Every row gives one point. To make a cloud, some directions were put in groups of two or more. Within a group, all points are equally far from the middle, so they leave a hole (a ring in 2 directions, a hollow ball in 3). The other directions are filled evenly. Then the cloud was stretched, turned, moved and blurred a little. Count the holes, and give their numbers of directions, smallest first.
In the rows, zero is written as 128.

Cloud (14 x 2):
[[105 158]
 [ 81  88]
 [ 71 124]
 [165 141]
 [124 161]
 [170 132]
 [ 76 136]
 [149  73]
 [123 161]
 [ 80  89]
 [121  67]
 [115  69]
 [ 90  79]
 [117 161]]
Holes: 1 (2)

Cloud (29 x 4):
[[149 166 138 155]
 [118 146  80 135]
 [156 125 105  68]
 [ 34 171 123 128]
 [174 149  72 135]
 [218 148 115  82]
 [208 141 100 100]
 [131 102  91 173]
 [ 71 121 148 144]
 [173 101 121  92]
 [134 105  61 152]
 [177  99  85 109]
 [199 129  84  61]
 [102  94 111 143]
 [ 72 143 100  94]
 [112 155 143  99]
 [119  87 130 167]
 [170 157  46 114]
 [122 173 103 116]
 [ 31 138 102 163]
 [122 125  83 104]
 [ 98 106 130  99]
 [135  91  95 119]
 [165 121 157 125]
 [173  90 124 170]
 [136 126 105 135]
 [ 63 108 133 134]
 [ 88 150  82 182]
 [155 159  54 117]]
Holes: 0

Cloud:
[[141  87 139 136 171 127]
 [143 128 169 128 169 100]
 [ 72  70 142  94  93 134]
 [ 71 116 149 183 144 105]
 [159 127 196  87  57 126]
 [163 129 104 169 108 146]
 [127 191 176 134  72 156]
 [192 150 131  75  81 153]
 [ 82  80 137 155 137 115]
 [ 88 151 153 201 141 136]
 [184 132  92 140 192 155]
 [129 182 151 133 162 173]
 [180 114 173 150 109 115]
 [ 52 102 156 101  63 150]
 [118 148  86 117  95 140]
 [145 192 139  92 100 114]
 [ 83  70 150 139 115 122]
 [152 122 108  92 153 199]
 [107 176 162 127  45 140]
 [116 154 169 157  69  46]
 [111 168 139 140  54 147]
 [153 139  91 157 103 148]
 [ 87 162 136 181 157 154]
 [195 137  92 140 128 157]
 [151 138 202  87  57 133]
 [128 107 180  72 102 157]
 [139 200 119 131 148 131]
 [146 134 110 178 101 141]
 [156 204 122 125 140 130]
 [178 108 147  89  76  93]
 [179 200 163 183 127 119]
 [ 62  97 126  88  90 144]
 [177 122 161  73  55 119]
 [ 90 122 124 106  78  70]
 [165 105 133  86 124  93]
 [ 80 117 148 194 136 125]
 [ 95 149 149 136 127  51]
 [159 119 130 104  64 192]
 [145 103 185 134 135 127]
 [157 104 117 156 105  87]
 [ 82 169 156 140 112 172]
 [198 187 138 105 103 149]
 [212 181 115 140 159 138]
 [152 206 147 154  91 132]
 [181 126  98 164 127 132]
 [117 177  96 137 115 129]
 [149 190 131  95 128 133]
 [ 95 160 196 113  36 113]
 [ 73 132 150 131 122  67]
 [158 136 186 165 156 131]
 [157 155 158  85 111  76]
 [103 179 133 102 121 131]
 [ 87 134 189 169  72  77]]
Holes: 3 (2, 2, 2)

Cloud, 87 rows:
[[ 97 134 128 180  72 157 129 122]
 [143 134 137 129 148 151  99 115]
 [117  85 163 100 133 117 105 117]
 [155 133 111 132  78 130  94 122]
 [ 96 136  70 109 146 132 153  83]
 [129 127 109  82 115  71 171 166]
 [ 98 147 155 144 139  82 154 113]
 [112 115  78  63  80  66  92 102]
 [118 136  70 165 166  94 112 109]
 [152 167  51 106 118  92 127 109]
 [129  75 100  85  66 111 154 133]
 [ 64 151 128 171 109 150 150 135]
 [ 92 101  72 157  52 148 156 127]
 [154 123 143 145  57 112 156  86]
 [142 109 139 123  84 104 162 153]
 [133 164 115 191  96  95 180  97]
 [ 97 118 134  98  54 120 134  77]
 [ 90 160 116 116 163  60 168 103]
 [105 103  54  80  37 174 137 123]
 [113  89 188  91  91  88 149 125]
 [ 80  79  97  99 143 151 143 112]
 [115 188 177 213 155  98 135 113]
 [ 63 117 183 191 149  93 171  93]
 [103 112  92 104 141 116 111 142]
 [144 165  99 196 107 104 184 127]
 [129  82 135  99  59 148 118 100]
 [123 141 109 103  72 140 162 141]
 [128 147 133  85  30  65 182  84]
 [108 130 118 145 160  79 143  50]
 [ 81 109  96 135  10 144 150 106]
 [111 129  73  90  89 144 179 104]
 [ 98 112 122  96 100  86  98 110]
 [119 106  96 129  57 149 170 108]
 [130 154 101 170  91 130 165 142]
 [131 158 141 149 101 133  80  94]
 [148 127 111 130  99  56 168 143]
 [119 117 163 168 197 116 145 107]
 [153 138 126 169 104 123  62 102]
 [ 99 117 120 117 178 130 122 103]
 [105 118  95 117 133  68 116 102]
 [ 81  95  92  83 111  60  94 107]
 [148 125  62 135 144  93 163 111]
 [126 120 148 101 177  48  96  76]
 [129 148 119 202 153 118 129  84]
 [165 137  83  57  85  92  96 114]
 [121 112 131 118  67 163 129 148]
 [136  96 103 123  59 114 152 111]
 [ 89 120 108 144 144  87  91 141]
 [104 105 127  34  45  98 139 118]
 [104 178 138 120 137  83 126 142]
 [123 134 162 138 143 109 107  98]
 [120 131 137 155 198  49 136 109]
 [125  96  63  51  64 125 127 128]
 [ 72 116 106  70  81  93 156 152]
 [117  90 121 128 169 133 109 127]
 [101 152 144  74  36 149 128 144]
 [140 150  93 109  99  53 141 167]
 [136 164 132 119 200  70  87 115]
 [102 115 115 170  75  84 168 127]
 [ 81 104 159  97  75 104 116 114]
 [ 89 131 111 130 150 128 111 163]
 [ 85 147 149 223 249 117 175  45]
 [123 132 119  60 131  61 100  75]
 [ 88 145 152 169 120  95 179 109]
 [ 46  91 112 156  88 170 161 100]
 [134 154  87  98 122 146 109 104]
 [107 126 111 175  82 126 111  94]
 [110 136 170 166 171  87 151  94]
 [ 79 107 117 108 122 118 145 112]
 [ 60  97 135 155  82 160 118 102]
 [114  99 160 128 101 126 147 151]
 [138 129 113  83 112  26 121  69]
 [ 86  93  69 111  50 121 156 108]
 [ 83 120 137 119  91 152 202 123]
 [125 170 162 110  83 141 117 144]
 [ 85 119 113 118  82 106 156 145]
 [165 122 114 147 108 109  61 104]
 [153 146 133 174 237  21 125 112]
 [184 181 119 100 119  53 115 123]
 [139 114 103 118  71 146 136  98]
 [155 123 112 190 134 103 129  70]
 [ 87 120 105 126  98 139  76  49]
 [ 79  89 126 157  80 112 126  93]
 [132 162  93 116 107  58 154 163]
 [134 130 123 120 158  47 144  46]
 [111 104 137 114 129  72  62 128]
 [ 94 114  84 119 105 101 164 129]]
Holes: 0

Cloud:
[[153  84 203 154 119 193 116  82  99]
 [108 123 140  88 138  96 137 175 148]
 [123  91 154 148 131 110 200 129 129]
 [143  81 149 154 198 163 121 107 158]
 [104  81 147 116 138  68 109 194 137]
 [144  92 147 179 182 189  87 204 175]
 [105 101 157 163  92  93 186  79 137]
 [163 123 157 142  96 206 125  91  93]
 [186  90  84 171 180 202 154  82 161]
 [133  67 144 146  96 173 127 105  90]
 [145 125  79 148 171 125 157 106 110]
 [117  89 136 155 170 126 163 104  89]
 [142  79 123  86  90 151 127 113  68]
 [121 117 167  95 153  65 164 104  91]
 [121  89 149  85 129 134 156 131  90]
 [ 84  97  84  83  98  44 158 127 109]
 [108 102 185 139 121 200 103  34 104]
 [108  81  82 109 117  72 169 156 125]
 [ 76 157 171 170 133  96 108 182 118]
 [157 139 152 143  88 121 141 147  93]
 [181  69 171 221 176 226 136 115 125]
 [113 127 102 124 124 131 167  82  92]
 [153  67  87 103 155 161 186  10 130]
 [167 114 176 114 145 147 105  68 138]
 [202  95 105 137 191 196 138 120 120]
 [124  88 132 110 114 175 140  85  66]
 [181 113 171 175 130 247 143  70  91]
 [123  79 116  90 176 145  79 181 151]
 [160 101 133  92  88 153 166  51  80]
 [143  87 148 171 137 114 105 123 136]
 [170  72 166 112 154 201 138 141 156]
 [107 117 137 128 171  80 189 144  90]
 [136  89 200 105  96 111 110 185 133]
 [113 173 119 139 113  95 143  99  95]
 [102 135 168 139  95 156  81 110 157]
 [163  72 176 110 165 123 132 129  42]
 [127 135 104 146  70  98 123 138 160]
 [101 151 107 140  82  95 104 139 190]
 [171 105 174  97 166  98  83 116  99]
 [120 125 165 185 157 198 124  29 121]
 [105 134 117  97 117  95 113 148 180]
 [139 104  98 118 141 101 157 141  80]
 [ 74  89 106 137 105 111 145  94 110]
 [ 65  81 108 117 120 116 150  84 157]
 [116 133 176 136 123 146  79 115 113]
 [162 102 125 154 129 209  95 163 145]
 [143  99 139 115  95 126 147  87  67]
 [124 142 182 144 101 124 119  95  79]
 [183  90 163 123 158  86 134 167 161]
 [158 117 158 191 156 233 113  65 134]
 [124  86  75  89 173  48 144 188 157]
 [104  68 135 159  83 113 182 138 150]
 [ 98  85 146 145 136 123 163 150 164]
 [143 108 184  96 157 102  94 156 104]
 [ 58 104 131 127 120 120 160 139 140]
 [ 86 105 121 139 132 167 168 110 100]
 [132  90 139 164 149 196  83  91 176]
 [192 105 131 179 153 210 132  81 146]
 [ 94 109 174 129 167 185 135  68  76]
 [105 105  82 114 107  58 149 224 110]
 [149  50 136  69  91 116 153  45  91]
 [129 147 110 120 133  99 108 120 165]
 [123 164 154 164 114 119 110 170 127]
 [134  97 171 186 142 101 170 115 150]
 [ 73 120  79  92 131 157 145  52  93]
 [ 94  82 143 138 142 178 112  88  79]
 [119  76 151 111 133  83 100 111 115]
 [123 125 161 190 164 137 114 179 105]
 [137 166 101  74 123  70 151 100 108]
 [166  79 110 182 193 191 133  93  90]
 [119 140 159 152 186 132  97 195 145]
 [170 120 132 107 137 185  93 137 123]
 [113 118 200 125 108 146  61 198  75]
 [107 130  78 124 119 116 129  83 105]
 [ 67 168 119 170 138 164  84 183 170]
 [122  76 133  80 148  83 144 140  81]
 [200 101 130 109 105 145 152  94  92]
 [120  92 118 121 180  60 177 194 135]
 [102  64 117 120 119  86 148 136 179]
 [ 94  85  93 121 180 100 147 167 171]
 [125  96 140  77 100 114 166 134 113]
 [196  94 131  82 126 152 184  41  84]
 [ 77  65  80  90 175 123 123 144 112]
 [118 164 132 171 144 112 122 181 106]
 [114  74 129 129 141  72 162 112 156]
 [149 130 201 172  90 158 136 113  98]
 [156 113 121 182 182 167 118 131 103]
 [168 105 163 137 156 166  59 189  93]
 [107 164 175 139 164  99 111 189 139]
 [140 120 128 155  86 151 130 139 120]
 [ 62 139  92 129 138 101 160  79  84]
 [110 149 100  56  89  78 144  71  73]
 [138 138 136  47 126  73  96 194 118]
 [140 158 165 172 122 168 133 137  98]
 [116  89 115  94 165  54 157 172 129]
 [120 112 146 145 196 146  79 113 113]
 [142  63 127 122  92 130 148 130  90]
 [ 98  71 136 130 148 145 136  61 118]
 [148 133 137 125 100 185 192  81 125]
 [104  97 126 144  97  73 213 108 159]
 [ 97 116 148 122 117 107 135  85  66]
 [107 113 180 157 133 171  75 168 108]
 [141  92 127  80 101  87 184  79  98]
 [163  97 164 103 146 125 191  77 135]
 [143  52 127 188 168 168 160  32 127]
 [119 122 127  51  51 114 124  67  56]]
Holes: 1 (3)
